Every row gives one point. To make a cloud, some directions were put in groups of two or more. Within a group, all points are equally far from the middle, so they leave a hole (a ring in 2 directions, a hollow ball in 3). The other directions are filled evenly. Then the cloud was stretched, turned, moved and blurred a little. Count the holes, and give their numbers of directions, smallest first.

Cloud (13 x 2):
[[-36 -24]
 [-19 -33]
 [-23  47]
 [ 21 -26]
 [-47   4]
 [-45  -9]
 [  2 -34]
 [ 20  52]
 [ 16  53]
 [  7  56]
 [-44  20]
 [ 43  25]
 [ 14  55]]
Holes: 1 (2)

Cloud, 19 rows:
[[ -3 -31 -53]
 [ 25  18 -24]
 [ -7  14 -30]
 [ 52   2  21]
 [ 36   2   4]
 [-16 -14 -46]
 [ 11 -32 -53]
 [-44 -38 -19]
 [  0  60 -23]
 [ -3  20  30]
 [ 32  17  11]
 [-26  12 -31]
 [ 26  -3  33]
 [-50 -39  -9]
 [-53  19 -42]
 [-23  25  49]
 [-14 -38  21]
 [-29  18  46]
 [  5  19 -25]]
Holes: 0

Cloud, 21 rows:
[[-38  -1  26]
 [ 39  -6 -33]
 [ 47  -1 -24]
 [-29 -21  23]
 [ -3 -38  -6]
 [-11   5 -41]
 [ 22   6  -1]
 [  9   7  14]
 [ 19 -20 -35]
 [ 37  13 -30]
 [ 25   5   1]
 [ 57 -45 -12]
 [ 60 -34 -22]
 [ 27 -15  29]
 [  5 -25  31]
 [-15  -8 -25]
 [  3   7 -10]
 [-15 -26  16]
 [-25 -27   8]
 [ 24  19   3]
 [ 42   0   7]]
Holes: 0

Cloud:
[[-17  25  14 -22]
 [-20  -2  41 -17]
 [ 37  -9  26 -47]
 [ 24  27 -26 -21]
 [ 40  18 -20 -49]
 [-13   8 -21 -50]
 [ 51  -6  19 -26]
 [-32  10  19 -12]
 [-22 -22   2  20]
 [-23 -20  28 -26]
 [ -8 -33 -16   5]
 [ 32   8  46  -3]
 [  6  -6  27 -57]
 [-23 -20  -6  14]
 [ 17  -5 -39   3]
 [ -9  16 -13 -46]
 [ 15 -48 -28 -15]
 [  5 -30  32 -48]
 [  3 -48  21 -36]
 [ -1 -31 -11  16]
 [-23   6 -16 -30]
 [ -6 -33 -45 -35]
 [ 52 -16  17 -16]
 [ 30   0 -22  28]
 [ -1 -60  -3 -42]
 [ 39 -12  32 -27]]
Holes: 1 (3)

Cloud (55 x 6):
[[ -5 -22  52  15 -33 -20]
 [-14  18  20 -30 -19 -38]
 [  5  -6 -32  -8  55  -7]
 [ -4  20  26  34 -27 -37]
 [-13   7  58  34  25  -6]
 [-14 -22  39 -18 -39  -6]
 [-16 -13  38  41 -37   7]
 [ 30 -42  24  20 -15 -16]
 [-54  -5 -15  20 -16  15]
 [ -2 -40  37 -27 -26 -13]
 [ 31 -21   2 -28  -7  41]
 [ 36 -34   7  27 -12 -18]
 [  1  22   1  41 -24 -37]
 [-48  13   4 -10  26 -33]
 [ 15  -5 -14 -38  46   9]
 [ -1 -49 -25 -26  -6 -14]
 [ 14   4 -39  39   1  29]
 [ 25  20 -13  40 -19  30]
 [-10  27  48  21  -9  35]
 [ 10  17 -34 -29  37 -23]
 [-49 -10 -14  27 -25 -10]
 [-12  17 -32  43 -28   2]
 [-34  16  28  44  29 -20]
 [ 33  -5  15  27  42  -7]
 [ -8 -22  42  35  17 -35]
 [ 12 -17 -46 -27 -15  10]
 [ 26 -25   7  37   2  38]
 [-23  41 -34  14  28  13]
 [-39  13   3  34  10 -45]
 [  3  -5 -57  -5  -6  21]
 [ -6 -33  23  35  19 -37]
 [ 22 -31   1  39  -4  31]
 [  6 -20 -23 -28  23  38]
 [ -4 -28  50  -9 -32 -17]
 [-42  14 -14  13   3 -48]
 [ 47 -26  16   5 -10 -23]
 [-21 -25  -2  10  53 -19]
 [ -4   9 -43 -24 -28 -16]
 [-13  18 -44   1  -1 -45]
 [ -7  11  60  12   0 -31]
 [ 27 -22   5  37   5  39]
 [  5  26 -36 -25  39 -13]
 [ 26  33  -8  39  23  25]
 [ 26  22 -11 -38  32  12]
 [-17   5  20 -20 -47  -1]
 [  5 -11 -58  12 -12  -5]
 [-17  41  -7  37  24 -31]
 [-46   7   5  25  22 -41]
 [ 17  28  -8 -23 -20  37]
 [-32  21  29  45  29 -14]
 [-50  -9   3   9  32  24]
 [-20  24  24 -32   1 -34]
 [ 12 -19 -37 -28   0  33]
 [-26  18 -17 -20 -30  20]
 [-22  21 -10 -29  -9 -43]]
Holes: 3 (2, 2, 2)

Cloud:
[[ 23  10 -26  15  -7 -26]
 [-36  26 -26   6  43 -23]
 [-34 -20 -28  26  13 -26]
 [  2  30   8 -19  -5  35]
 [-30  -7  31   2  18  -4]
 [-14  14 -53  23  12  28]
 [ 34 -30  16   5   3  -2]
 [-21 -16  -9 -20   3 -29]
 [-31  -5   1  22 -40  43]
 [ 19  11  -1  40  -4  10]
 [-27   7  26  24 -24 -15]
 [ 10   8   6 -30  18  48]
 [ -3   3 -34 -31 -41   7]
 [ 17 -20 -42  -5 -10  27]
 [-23 -11  34 -20 -51  29]
 [ 30 -21  -6   1 -29  43]
 [ 22 -12 -42  19 -37   8]
 [-38 -13  27 -27  23  14]
 [-32 -21   5  -7  23 -21]
 [-19  37  -2   5 -33  40]
 [ -7 -51 -30  11  10  -5]
 [ 21 -25 -44   3  23  23]
 [-33   2  11 -18 -36  -3]
 [ 13   2 -44  10  47 -21]
 [ 13  18  -1 -13  29  -8]
 [ 15 -26  20 -39  22  -3]
 [-32 -29 -44  13 -20  14]
 [ 18 -13 -19  -1   4 -28]
 [ 26  -3   4  -8 -23  55]
 [  9   2 -14 -28  -2 -22]
 [  7  19  31 -17  27  18]
 [  9   3   2  38  -6  39]
 [ 11   7 -26 -26  19 -25]
 [-23 -27 -34   9 -40  18]
 [-53   7 -24 -16  28 -21]
 [ 22 -29 -44   8  27   4]
 [ -6  16 -15 -11  12  47]
 [-14 -10   7  13  16  60]
 [  6  -8  19 -34 -31   1]
 [  5  25 -20  -8 -16  40]
 [ 29 -37   3   9   0  -1]
 [-38 -16 -38  33  26 -17]
 [-34  21 -38   8  -1  34]
 [-37  -2 -18  22  -1 -33]
 [-18  27 -36   4  -3  36]
 [-12 -16  32  46 -19  24]
 [-29  -9  -1 -29 -14  -9]
 [-37  -5  22 -22  19  41]
 [-28 -19 -14  37  -8  -9]
 [-32 -15  -7  21 -20  40]
 [-15  28 -28   0  50 -20]
 [-27  -3  28 -10 -28  -9]
 [ 17   7  17 -21  42   5]
 [ -9  -8  17  45  -4  30]]
Holes: 2 (2, 2)

Cloud (73 x 8):
[[ 16 -21   2 -19 -11 -35  34  21]
 [ 20  18  30  37 -28   8 -28  -1]
 [ 20  -1  17 -30 -52 -20  -5  -8]
 [ -1  17 -16  18 -18 -14 -60  -5]
 [ 35   4 -22  -5   6 -38 -10 -33]
 [ 33 -11   1 -30 -18  20 -10 -40]
 [-30   9  25 -19  22 -17 -34   9]
 [-20   6  -3   2  -1  27 -57 -19]
 [ 23  -8 -18 -30 -24  21  20   4]
 [-28  -2 -17 -10  -8  46 -22  -5]
 [-29 -31 -34 -10   6 -22   5 -24]
 [-10  -2 -30   6 -44 -11 -40   1]
 [-13 -18  44  11   4 -26  -3 -43]
 [ 35   3 -11  -3 -35  -3  -9 -48]
 [-30   1  28  -8 -52  -1  -2   4]
 [-45 -19  12   6   4  -9  31  21]
 [-22  13  -8 -17 -17 -25 -41 -35]
 [  2  38   0  20 -14  24 -31 -35]
 [  7  -5   4 -27  30  26 -18 -32]
 [ 19  -7  -6   9  43  13 -13 -32]
 [-22 -19  -2 -15   5   4 -55   5]
 [ 13 -37  18  39  15  -7 -19  17]
 [ 41   1  -1   5  18  -9 -35 -35]
 [-38  -4  -8  33  -2  11  26   0]
 [-27  -4 -15  31 -41   7   7 -12]
 [ -5  28 -37 -10   9   2   0  15]
 [ -7  17   2  27 -10 -44  28  -3]
 [-37 -26   1  39 -17   7  -7  12]
 [ 25   8  31  14 -29 -37  14 -30]
 [ -3 -12  55   9  11   0  -9 -35]
 [ 39  -1 -18   4  19 -24 -35 -10]
 [-32 -19 -11  28 -28  28 -12 -12]
 [ 17  -7  44 -14  17 -23  23 -29]
 [-19 -35  35  25   0 -29 -26  -2]
 [-37 -11 -31 -20 -26  -3  -4  17]
 [-22  23  19   7 -19 -15  41 -15]
 [ -6 -38 -10 -24 -24  16  -8 -42]
 [ 10  18  27  24 -16  10 -13  36]
 [-39 -20  12  -8   6  10  -1  37]
 [ 22   1  13  26   7 -53  13  10]
 [  4  35  18  30  14 -37   2   3]
 [ 41  14  -3  23  26 -10 -19 -26]
 [-39 -15  23  17 -37   6  16  -5]
 [ 31   3  -9 -24 -26  35  -9  -7]
 [ 14 -18  17 -40   0  12  37 -16]
 [ 10 -10  18  -4 -51 -32   9  13]
 [  3   3  14 -15 -53  -3  21  11]
 [ 31 -12  -8   0  14  40 -22 -17]
 [-31   9  18  12  -6 -53  -1  16]
 [  9 -41  17 -33 -31  13  -3  -4]
 [-19  22 -16  25  22  -4 -41  -7]
 [ -9 -29  19  18 -17   8 -21 -50]
 [ -7 -32  22  -2  17  17  26  24]
 [ 24 -22  -9 -26 -15  34   0 -32]
 [ 26  35  32  32   7 -12 -17 -10]
 [-10 -23 -11  -3  20  -6 -53  -8]
 [ 15  30  36  10 -10  12 -15  22]
 [ 20   4 -43 -11 -11  -8  23  -7]
 [-29  28  38   8   3  18  17 -17]
 [ 21  14  20  32 -40 -15 -24 -28]
 [-43 -15  17  -4 -15 -46   8   9]
 [-10 -13  25  18   8 -13 -14 -57]
 [  3  24 -36 -15   3 -31   1   2]
 [  1  20  25  26 -13 -54 -13   0]
 [-24  -2 -13  28 -31 -37 -12 -24]
 [ 11 -19  38  12  30 -40  -2  -9]
 [  2 -51   3 -29 -24  -8 -26   3]
 [ 15  45  -7 -27   8  -5  -6 -14]
 [ -2 -34  -6 -14  10 -10 -52  -3]
 [ 26  19 -19  29  13   7  22  -9]
 [ -8  31   9 -13   6 -30 -29  26]
 [  2 -47   7  27  11 -23  21  17]
 [ 32  -2 -17  39  13 -11 -24  13]]
Holes: 3 (2, 2, 4)

Cloud, 79 rows:
[[-47  10  26   1   9  16   9   7]
 [  4 -37  11   2 -10 -17  28  11]
 [-30   1  26  -5   0 -13 -15  34]
 [-30 -25  -4 -17 -33 -12  16  24]
 [-19  -5  23 -41 -29  32   8   5]
 [  7  26   4 -42 -28  11 -16 -28]
 [  8 -17  12  20  -1   9 -29  -3]
 [ -3 -19  39 -13  26   5  10  16]
 [-18   3  -1  24  -5 -18 -20 -32]
 [ -2 -16 -33   0  -3  38  45   7]
 [-17  39   7 -25  30  -8 -33   2]
 [-31  23  -8  31 -18 -13  37  25]
 [ 17   6  -4  -2  17 -30  10 -29]
 [-11  10 -35  28 -21 -10  27  34]
 [ 15  -8 -21 -49   4 -11 -22  28]
 [-33  33  -4 -16  28 -21  -2  -7]
 [-39 -19 -13  30  -2  10  29 -13]
 [  7 -13  31   6  26   4 -14  24]
 [-20  39  -7 -21  36 -16 -28 -25]
 [-23 -11 -50  23 -38   1 -14  32]
 [  3 -18  37 -32  23 -30  -6  10]
 [-22  34  -6 -13 -22  35  -2 -29]
 [ -5  34 -29  -4  25 -39   7  27]
 [  6 -39 -13 -17  37  -5 -19 -13]
 [-39  -5 -48  38 -19   9  -6  -4]
 [ -2  40  -1 -11 -23   9 -10  -9]
 [ 14 -23 -22  22  21  14  -1  44]
 [-30 -27 -24 -28  45  16  22  26]
 [-30  -1 -49  11 -15  20   9  21]
 [-18  36  16 -21 -37 -20   5  29]
 [-30  -5 -21  46  -8  -5 -10 -16]
 [-51  -6   8 -16  15  -3   2 -11]
 [-40   1 -21 -28  -5  28 -33  11]
 [  9  22  25  10 -42 -14   1 -18]
 [-23 -31 -16  18 -18  -4   0  38]
 [-35  -3 -35  23 -37 -29 -33  16]
 [ 10 -32 -36  10 -15 -19 -31  26]
 [  0 -10 -56  13  -9  33  -1  -7]
 [  1   6 -17  20 -28 -19   6 -39]
 [-12  43  29  -9 -19 -30   3  35]
 [  9  16   4   0  42  22  42  -9]
 [  3  18 -34  14  29   9   0 -14]
 [  3  -1 -26  11  -1 -42  19   3]
 [ 10 -20 -17   4  38  10  -2 -25]
 [  0  31  29   5  -3 -37   8  -2]
 [-27   3  27  -6  16  29 -17  31]
 [  4  38 -25  25   0  17  10  36]
 [-40  -5 -39   7  -1  21  11  32]
 [-14 -19 -35  56 -21   2  -5   5]
 [-10  29 -19   3   2 -23  41  24]
 [-25  47   7  17   0  22  27  36]
 [ -7  17 -28  -9 -30  24   8  41]
 [-30  14 -23  14 -22 -25  17  18]
 [ 19 -19 -13  31 -23  24  20  18]
 [ -1  -7  -4  34  -6  19  22 -24]
 [ -4 -27 -31 -20  -1  25  46  -3]
 [-13  33   5   0 -10  24 -33  29]
 [ 23 -13  34 -24  13 -16  26  -8]
 [-40  18 -16  -8 -33 -20 -17 -14]
 [-21 -19  29 -26  -4  45  11   0]
 [-10  -7  34  -9  23  25  -7  32]
 [-34  15  -9  39 -16  -4  -5 -13]
 [ -1  49  -6  17 -21  -1 -15  24]
 [ -8  33  -4 -12  28 -15  12 -29]
 [-17  12 -29 -60  -9  -9 -35  -1]
 [ 40 -10  -6   6   9 -26  -9  40]
 [ 27 -24 -16  -4  -2  -9  -9  28]
 [-15  30 -25   4 -20  40  30  21]
 [  1 -18 -41   1  30  13   0  32]
 [ -5  20 -35   9   0 -32 -12 -26]
 [-30 -15 -12  -5   0  -8 -34  44]
 [-22  27   2  -4 -19  37 -30 -10]
 [-20  34   0 -36  -5   8 -20  -8]
 [ 11  -2 -37  19  49  23   2  19]
 [-14 -32  21 -11  12  20  -4 -12]
 [-13  39  12   4  29  23 -25  23]
 [-26 -32  30   6  45  15  35  24]
 [-13   2   6 -19 -34 -14 -36  41]
 [  4  32   0 -35   9   7 -35  -5]]
Holes: 1 (4)

Cloud (88 x 9):
[[-16  24 -12 -44 -20   5  11  47 -11]
 [ -1 -10   9  14 -36  38  -5 -24  -7]
 [ 23  17 -22  17  14  25 -13  -4   7]
 [  8  12  -4  14  -7  12  14  18 -21]
 [ 11  30  19  -7  -8  22   1  10 -41]
 [ 12  -7  -4 -24 -36 -32  26  28  -8]
 [ 14   4 -10   5  -1  19  -4 -15  -7]
 [  4 -15 -11  31 -23   6   5  13  15]
 [  0 -16   8  16   5  16   5  19  35]
 [ -7   9  -2  24 -15   6  -5   5 -18]
 [  9 -17 -28   7  15  30  12  10 -10]
 [ 12   2  20  12 -13   5   8  37 -46]
 [  0  -8  10  21  10  -4  12  27 -16]
 [-17  -7 -18  -7   8  -4 -16 -14  -3]
 [ -9  -9  -4 -43  11 -11  26  30  16]
 [-30 -25  22 -11  -3  27   7 -27  -3]
 [ 26   3 -34 -26   2   8  13  36  18]
 [-11  15 -29  -9  33 -16  29  33 -12]
 [-45 -10 -13 -24  -9 -21   7 -15 -19]
 [  4 -24  -7 -31   7  -9   2  34  42]
 [ -2 -40 -19 -19  32  13  23  50  16]
 [-33 -24 -21 -37  -4  34  22   0 -26]
 [ -8   0 -27 -39   8  21  15 -10  -8]
 [ 18   3 -13   5   3 -20  15  43   0]
 [ 15  16 -13 -10  -9 -31   7  36  -8]
 [ 13  23 -23  16 -23  10  10  30  -9]
 [ 10   5 -10 -24 -25 -19  16 -15 -37]
 [ -4  -4 -16   9  14  23  43 -19 -21]
 [ 21 -10  19   4   5 -15  10 -10 -13]
 [-12 -10  14   7 -14  -5   4  38  -5]
 [-34 -15  -8 -28  20  41  32  -6  -5]
 [-16  16   2 -19 -28  24   4  20  47]
 [ -1  -3  -6 -13  25  14 -10  29  -8]
 [ 40  11 -18  -5  20  25  24  -1  -2]
 [ -5   8 -24 -12 -54  -1  11 -14  13]
 [-25 -11   1 -11 -19 -16  24  14  11]
 [-22 -12  -8 -35 -38  17   3  20  21]
 [-20  -5 -10  -5 -20   2 -12  36   3]
 [-29 -23  30 -10  22   4  35  14   0]
 [ -5 -12 -31  18 -28  13  21   1  24]
 [-23  -3  -2 -17  -5 -10  34  41   4]
 [ 24  19 -17   3  35  17  21   8  20]
 [  3  17 -35   2 -21 -17 -13  21  12]
 [ 33  -8 -25 -23 -17  12 -37  14   4]
 [ 12  -6 -25 -28   4  -7  -1  22 -17]
 [ 11 -20   6   8  18  17 -18  17 -11]
 [ 19  20  19   1 -19  16  -3 -13  -1]
 [  5  24  -8 -26  11  15  10  41   5]
 [ 16  -6 -16 -33 -31  -4   2  19 -14]
 [  7 -20 -18  -6  -5 -23  14 -10 -32]
 [ 22  -6   9 -32 -33  18 -11   4  19]
 [-10  20 -26 -47  38   4   5   9  -6]
 [-23  11   8 -40 -19 -15 -29  -1 -17]
 [ -5  18 -19 -30 -12  -6 -22  -2 -42]
 [ -7 -17   8 -24  28  -7  21 -10  27]
 [ -3  -5 -25 -30  16 -11   9  51  10]
 [ 12   1  -3  25 -17   3  33  24   8]
 [ 10  -6 -36  28 -29   1  10   0  -7]
 [ 28 -14   1 -22  11 -13  16  -5   3]
 [-53   4 -10  19   9  -4 -26  -8 -11]
 [  3  -6 -13   7   3  48   0   9  -3]
 [  2   3   6   4  31 -15   8  25  14]
 [ -7   5 -19   1 -60   9 -11   8  -2]
 [-29   3   2 -22 -30  -2 -14  -5   0]
 [ -6   6   9   4  -2   6 -19  13 -22]
 [-37  -2 -17  -6  17   8  16 -11  -2]
 [  3  -1  17   1 -28 -13 -17 -17  -9]
 [ 11  -2 -24 -34  21   4   2  32   7]
 [ 35 -36 -18 -17  16 -24  17  -9 -25]
 [-13 -16  -1 -20 -31   5   2   3 -10]
 [ 11   0 -26 -33 -39  20   9 -19  14]
 [ -7  -7 -46 -14  -6   9 -14  13  -5]
 [-23  -8  16 -12  -8  30   1 -18  -9]
 [  9  10  10   4  16  -6 -13  41 -43]
 [-12  -6  -4 -33 -26   5  -1  28  12]
 [ 23  19 -15 -15  15  29  -7   4  10]
 [  9 -18   6 -30   3 -19  17  51  12]
 [ 13 -37 -14  -5 -21 -23   6   9  25]
 [ 19  16   1  30 -18  -2  14 -10  -9]
 [-19 -29  -5 -16 -34  -1 -21  20  -5]
 [ 12 -10  17   3 -33 -17  18  21  17]
 [-32   5  -7 -10  -9  43  -3 -19  26]
 [ 15 -15 -20 -12 -47  10  29   0   9]
 [-13  12   2 -30 -15  34  -3  19  16]
 [  5   3 -19 -16 -24 -25 -29  13 -10]
 [ -5 -34  -5  -7  22  -8   9 -23  21]
 [-23  24  -5 -13 -26  26 -16   7  22]
 [-13 -22  23   1  -4  26  18 -13  16]]
Holes: 0
